Each row is a point. The points of each table are mixes of a few directions, plus a little noise. Count the directions of each table, and those that both share. Where both have some left over, give the other angles between the two spaces (their principal angles), to ten degrees, smallest first.

First, 6 rows:
[[ 86  34]
 [-29 -11]
 [-22  -9]
 [ 22   8]
 [-27 -11]
 [-29 -12]]
Second (5 x 2):
[[ 44  16]
 [ 12   4]
 [ 35  13]
 [-13  -5]
 [-76 -30]]
Directions: first 1, second 1, shared 1

First (7 x 4):
[[-49 -19  22  18]
 [-17  23  30 -25]
 [-19  -4  50  -2]
 [ 89 -17 -61  17]
 [-22  21  27 -23]
 [ 32  10 -65  -2]
 [-14 -14   0  16]]
Second:
[[ -1  -4  -1  -4]
 [  1   3   1   2]
 [  8  82  14  83]
 [ -3 -30  -5 -31]
 [ -5 -50  -7 -50]]
Directions: first 3, second 1, shared 0; angles 90

First (9 x 8):
[[-25  21   0  23   4 -27   2 -24]
 [-48  32   6  50  12 -82  11 -35]
 [-11  60  -6  12   9  33   1 -53]
 [ 36 -49  14 -26   2 -15   6  60]
 [ 55 -72   7 -51 -10  29  -3  78]
 [  5 -90 -14 -31 -39  31 -24  51]
 [ -7  56   2  15  17   5   8 -40]
 [ 14  24   1  -8   8  27   4 -11]
 [-23  18  -7  16  -3  -2  -4 -26]]
Second (9 x 8):
[[ 51  13 -14 -75  16  10  19  28]
 [-12   8 -11  -1  -6   9  -5 -16]
 [-17  54 -12  -8  24 -80  27 -24]
 [-35 -14 -29  -5 -27  12 -18 -20]
 [-39 -28 -32 -11 -30 -12 -16  -9]
 [ 36   0  70  86  14 101 -15   1]
 [-21 -59  11  32 -21 -18 -16  25]
 [ 13  58  25  29  33  -5  18 -24]
 [ 24 -32 -10 -47  -3 -17   6  41]]
Directions: first 3, second 4, shared 3

First:
[[ 19 -32  54  36 -41  46 -41 -16   7  18 -27]
 [-58  56 -13  34 -37  21 -43 -54 -32 -20   5]
 [-20  17   4  20 -22  16 -24 -25 -12  -5  -2]
 [-63  75 -64 -11  14 -31   9 -25 -31 -33  31]
 [ 46 -63  77  37 -43  55 -40  -3  20  31 -38]
 [ 44 -38  -4 -38  42 -30  47  50  25  12   3]
 [ -5  15 -37 -31  35 -36  35  19   0 -10  18]
 [ 36 -45  45  14 -17  27 -14   9  17  21 -22]
 [-11  21 -41 -30  34 -37  34  16  -3 -13  20]
 [ 14  -6 -22 -31  34 -31  37  29   9  -1  11]]
Second, 11 rows:
[[  10   -5   24  -11    3   37  -48   18   34   11  -14]
 [   7   32  -13  -52  -14  -28  -25  -57   45    4  -21]
 [ -26   12    4   11  -13   23  -13    4  -11   -1    3]
 [   5    8  -20  -21   33  -14    5   18   13   -6    9]
 [ -29  -11    7   51   -3   32   20   40  -51   -5   22]
 [   1   12    5  -22   -6   10  -30   -9   27    6  -13]
 [ -17   38  -14  -26  -11   -7  -27  -37   18   -5   -7]
 [ -20   35    2 -110  -67  -32   10  -54   56   36  -36]
 [  19  -62   32   83  -45   -7   67  -19  -70    6    1]
 [  32  -21  -28    2   79  -25   34   63   -1  -19   28]
 [  20  -35   -2   97   45   12   10   28  -57  -29   29]]
Directions: first 2, second 5, shared 2

First:
[[ 14   4  -2   8 -51 -48 -51 -28  -1   7  26   3  10   9]
 [-19  -4   6 -15   1  32  49   7 -27 -30 -53  73  26 -38]
 [ 10  32  17  18  48 -13 -22 -25  -2   3   4 -53 -21 -17]
 [-24 -50 -26 -32 -26  59  73  63   8  -6 -23  67  18  22]
 [ 13 -19 -20   4  -7 -10 -28  24  43  39  61 -74 -28  64]
 [-22 -18  -3 -21  -5  44  62  24 -19 -25 -50  78  26 -24]
 [ -2  34  26   7  17 -13  -4 -41 -36 -28 -40  32  15 -59]
 [  9  20  13  10 -24 -40 -38 -41 -19 -10  -2  16  15 -24]
 [ 10  -8 -12   7  19   0 -16  21  36  32  46 -78 -33  48]
 [ -2   2  -2   5  78  38  24  32  27  19  13 -83 -42  23]
 [ 12   8   3   7 -49 -48 -48 -34  -9   0  16  16  15  -3]]
Second (8 x 14):
[[ -23   -3   19   -5   76   49   50   -5  -18  -23  -43    5   -1  -40]
 [  -5  -26  -28  -19  -38   30   39   61   20   10    0   29    3   40]
 [  32   42  -15   12  -73  -52  -43   21   12   22   21    3   -5   28]
 [   7   22   40   28   47  -54  -74 -106  -27  -14   16  -54   -2  -50]
 [ -38  -82    8  -20   55   53   37  -26   -1  -14    4   -4   12   -8]
 [   1   22   24   12   39  -16  -23  -44  -16  -11   -7  -21   -2  -36]
 [  10   11  -18   -4  -38   -1   10   43   11   11   -1   19   -2   25]
 [  16   14  -28   -4  -67   -9    4   59   19   18    4   22   -3   41]]
Directions: first 3, second 3, shared 2; angles 80

First, 9 rows:
[[ -20    9   -6   -1    7   15  -25   -1    3   -6   32   11  -10    3
     7  -14    5   -7   -2  -20]
 [ -72   32  -23   -4   25   59  -88    1   11  -21  121   43  -33    8
    31  -56   19  -26   -6  -76]
 [  14   -7    4    2   -6  -12   17    1   -2    4  -26   -9    6   -1
    -6   10   -3    6    3   16]
 [   6   -3    1    0   -2   -6    8    0   -1    1  -11   -4    3    0
    -3    4   -2    3    0    6]
 [  21  -10    7    1   -8  -18   28   -1   -3    5  -37  -13   11   -2
    -9   18   -6    8    2   24]
 [  -4    1    0   -1    1    3   -5    0    1   -2    6    2   -2    0
     0   -3    0   -1   -1   -5]
 [  65  -28   22    5  -24  -54   81   -2  -10   18 -112  -39   31   -6
   -27   50  -18   24    6   70]
 [  14   -5    5    1   -4  -10   16    1   -2    4  -23   -8    7   -1
    -6   11   -4    6    1   14]
 [ -26   11   -9   -1   10   22  -34    1    3   -9   47   16  -13    3
    11  -20    7  -10   -2  -29]]
Second, 8 rows:
[[ -7 -21  -8 -62   4  -6  -5 -10 -22  -2   1  14  21  -4 -35 -27 -23 -19
   35  -5]
 [-30  -3  -5  16 -33   2  -1   2 -26  11 -28  19 -42  -2  -4  17  30   1
  -18  30]
 [-14   0  33  25  -6  50 -10  44  10   7 -21 -25  52  -9  39 -44  49  25
   30  -2]
 [-21 -25 -46  -7  -3  -9  28   0 -28   9   0 -15 -28  -7 -56  39 -41 -29
  -31 -27]
 [ 11 -21  24 -29  18  -9 -15   3  26   9  16  -9  27  13 -36 -19 -30   2
   38 -38]
 [ 28  14  22  -4  15 -18 -14 -16  29  -6  19  11   4  12  13  -6  -7  10
   11   2]
 [  3  30   3  18 -22 -21 -10 -29 -10 -10 -11  44 -53   4  36  19  35   9
  -25  60]
 [ 29  28 -23  45  27  12  28   7  21 -17  23 -41  18  -8  43  21 -13   1
  -39 -19]]
Directions: first 1, second 5, shared 0; angles 80

First:
[[  75  -30   10   10  -21  -36  -60   54   38   15   34  -54  -24  -80
    -3  -75   33  -61   14    2  -25   23   20   49   -5  -61   33   14
   -28  -17    1  -40]
 [ -22   10   -4   -3    8   10   18  -16  -11   -5  -11   16    7   24
     2   23   -9   19   -4    0    8   -7   -6  -15    1   18  -10   -3
     8    5   -1   12]
 [  11   -5    1    0   -3   -6   -9    8    5    1    5   -8   -4  -12
    -1  -11    5   -9    3    0   -3    3    3    7   -1  -10    6    2
    -4   -1    0   -5]
 [  42  -16    5    5  -11  -19  -33   31   21    8   20  -29  -14  -45
    -2  -42   18  -35    9    2  -14   13   10   28   -4  -34   19    8
   -15   -9    1  -22]
 [   7   -3    1    2   -2   -3   -5    5    4    1    2   -5   -3   -8
     0   -8    3   -6    2    1   -3    2    1    5    0   -7    5    2
    -2    0    0   -2]
 [  16   -7    2    2   -4   -7  -14   13    8    4    8  -10   -5  -18
    -1  -17    6  -13    4   -1   -5    5    3   10   -1  -14    6    2
    -5   -2    1   -8]
 [-112   46  -16  -14   31   53   92  -82  -58  -23  -53   81   36  121
     5  114  -49   93  -21   -4   40  -33  -28  -74   10   91  -51  -20
    41   24   -3   60]
 [  -7    3    1   -1    2    3    6   -6   -4   -2   -4    7    3    8
     0    7   -4    6   -1    0    1   -4   -2   -5    1    5   -3   -1
     4    2    0    4]
 [  -7    2    0   -1    0    3    6   -5   -3   -1   -2    4    1    6
     1    8   -4    5   -2   -1    3   -2   -2   -5    1    6   -4   -2
     2    2    1    4]]
Second (10 x 32):
[[ 23 -16 -34  25  -6  11 -17  15 -11 -10 -14  11   4 -18 -15  16   1 -11
  -18   3 -33  21  17 -15  23  12  26   9  -9  21   3 -31]
 [ -6  -7 -36  20   2  22   4  -5 -24 -15 -26  29  12  11 -13  42  -9  11
  -21   1 -23  11  10 -32  26  32  13   3   1  25   3 -15]
 [-17  -3 -43  22   5  32  15 -14 -34 -20 -37  43  17  26 -14  60 -16  22
  -28   2 -22  11   9 -44  31  46  11   2   6  32   3 -12]
 [-16   3 -21   9   5  18  13 -13 -19 -11 -21  27  10  20  -7  35 -11  18
  -15   1  -7   3   2 -26  14  28   1  -1   6  16   2  -1]
 [ -6   3   3  -4   2   0   5  -4   0   1   1   0   0   6   3   0  -1   4
    3  -1   6  -3  -4  -1  -3   0  -6  -2   1  -3  -1   5]
 [-35  21  24 -22  10  -1  27 -24   1   5   4   3   2  31  13   5  -7  22
   10  -2  33 -23 -19   0 -18   4 -29  -9  12 -14  -3  33]
 [ 18  -1  31 -14  -4 -24 -14  12  27  15  27 -33 -14 -23  11 -45  14 -20
   20  -1  13  -6  -5  33 -21 -36  -4   0  -6 -23  -2   4]
 [ 37 -18  -8  12 -10 -10 -30  27  11   3   9 -18  -8 -38  -6 -26  13 -29
   -1   1 -22  17  14  15   6 -21  23   9 -14   0   2 -27]
 [-45  46 116 -78  13 -48  35 -30  53  38  64 -59 -22  30  49 -80   6  14
   63  -7 101 -60 -51  68 -82 -60 -75 -23  19 -74 -10  87]
 [ 47 -28 -33  30 -14   1 -38  33  -1  -5  -5  -4  -4 -45 -18  -7  11 -31
  -15   2 -44  29  26  -1  25  -7  39  14 -16  17   4 -45]]
Directions: first 1, second 2, shared 1

First:
[[   2    3    0   -5    9    5    2   -3    4   -5    3    0    4    4
    -1   -4   -1   -1   -3    2    9    5    5    2   -3   -1    3    2
    -6    1   -4    1]
 [  -2   -3    0    5   -9   -5   -1    3   -4    5   -3    0   -4   -4
     1    4    1    1    2   -2   -9   -5   -6   -2    3    1   -3   -2
     6   -1    5   -1]
 [  12   17    2  -28   55   32    9  -19   24  -29   19    0   22   25
    -7  -23   -5   -3  -15   11   55   28   32   11  -19   -6   20   14
   -36    4  -26    8]
 [  15   21    3  -34   67   39   11  -24   29  -35   23    0   27   31
    -9  -28   -6   -4  -18   13   67   34   39   14  -23   -7   25   17
   -44    5  -32   10]
 [  -1   -2    0    4   -8   -4   -2    3   -3    4   -2    0   -3   -4
     1    3    1    1    2   -1   -7   -4   -5   -2    3    1   -3   -2
     5   -1    3   -1]
 [   0   -1    0    1   -2   -1    0    1   -1    1   -1    0   -1   -1
     0    1    0    0    0   -1   -2   -1   -1   -1    1    0   -1    0
     1    0    1    0]
 [ -27  -37   -5   62 -120  -69  -21   42  -52   63  -42    1  -48  -55
    16   50   12    7   33  -24 -121  -62  -71  -26   42   13  -44  -31
    78   -9   57  -18]
 [  -4   -5   -1    8  -16   -9   -3    6   -7    9   -6    0   -7   -8
     2    7    1    1    4   -3  -16   -8  -10   -3    6    2   -6   -4
    11   -1    8   -2]
 [   2    3    0   -4    8    5    1   -3    3   -5    3    0    3    4
    -1   -3    0    0   -2    2    8    4    5    2   -3   -1    3    2
    -5    1   -4    1]
 [   6    9    1  -15   29   17    5  -10   12  -15   10    0   11   13
    -4  -12   -3   -2   -8    6   29   15   17    6  -10   -3   11    7
   -19    2  -14    4]
 [  -3   -4   -1    6  -12   -7   -2    4   -5    6   -4    0   -5   -6
     2    5    1    1    4   -3  -12   -6   -7   -3    5    1   -5   -3
     8   -1    6   -2]]
Second, 10 rows:
[[-30   5 -24   3 -29  18  -5   7 -21   9   9  -7   7   1  -3  12   3   9
   -7  -8 -15  -1 -21  15   8  14  -9 -21  15  -3   3  -7]
 [ 11  22   0   0  30  30  14   5  -4 -30  12 -19   5  27  15 -13 -13 -14
  -10  23  33  11  12  10 -10   3  24  -1 -43  24 -19  -6]
 [ 29  12  39  13  29 -15 -30  -4  -2   0  -6  16  -8  -1   7  -7   8 -18
    3  15  -7  -2  18 -30  -3 -20  11   6  -4  19  25  -9]
 [ 26  -6  26  18  15 -29  15  19  17  -9  -8  -5 -30  -3   8  -8  -3 -34
    7  22 -14 -32  19 -16 -20   0  15  15 -19  27   2 -14]
 [-35 -12   2 -35   2   5 -28  -5  34  28  15  25  14 -19 -46  -7  22   8
  -19 -10 -22  -6  21 -12 -28  18 -17 -10  42 -23  24  -8]
 [-31 -21 -29 -10 -41 -39   7 -24  31  26  22  42   8 -19 -53  21  38   7
   -3 -43 -25  -6   1  31  -2   2 -35  14  56 -33 -13   4]
 [ 11  -9 -17   5 -10   0  34  -2 -10 -12 -15 -20  -4   6  22   4 -21  13
   14  -5  23  11 -19  19  19  -8   0   8 -21  -9 -29  20]
 [ 25 -31  15   8 -13 -20   7  11 -15  13 -51 -23 -19 -24  37   2 -33  25
   32  -1  -8  -6 -26 -33  22 -13  -9   1   0 -22  15  22]
 [ 31  14  30  11  35  -2  -7   5   0 -16  -4  -6 -10  10  16 -13  -6 -22
   -1  26  12  -3  20 -18 -10 -11  22   8 -28  28   9  -8]
 [-39  22 -43 -13 -17  54  -7 -14 -30  -6  24  -8  36  22  -4  12   3  27
  -17 -15  23  34 -27  36  20   9  -5 -26   4 -11 -15   6]]
Directions: first 1, second 6, shared 1
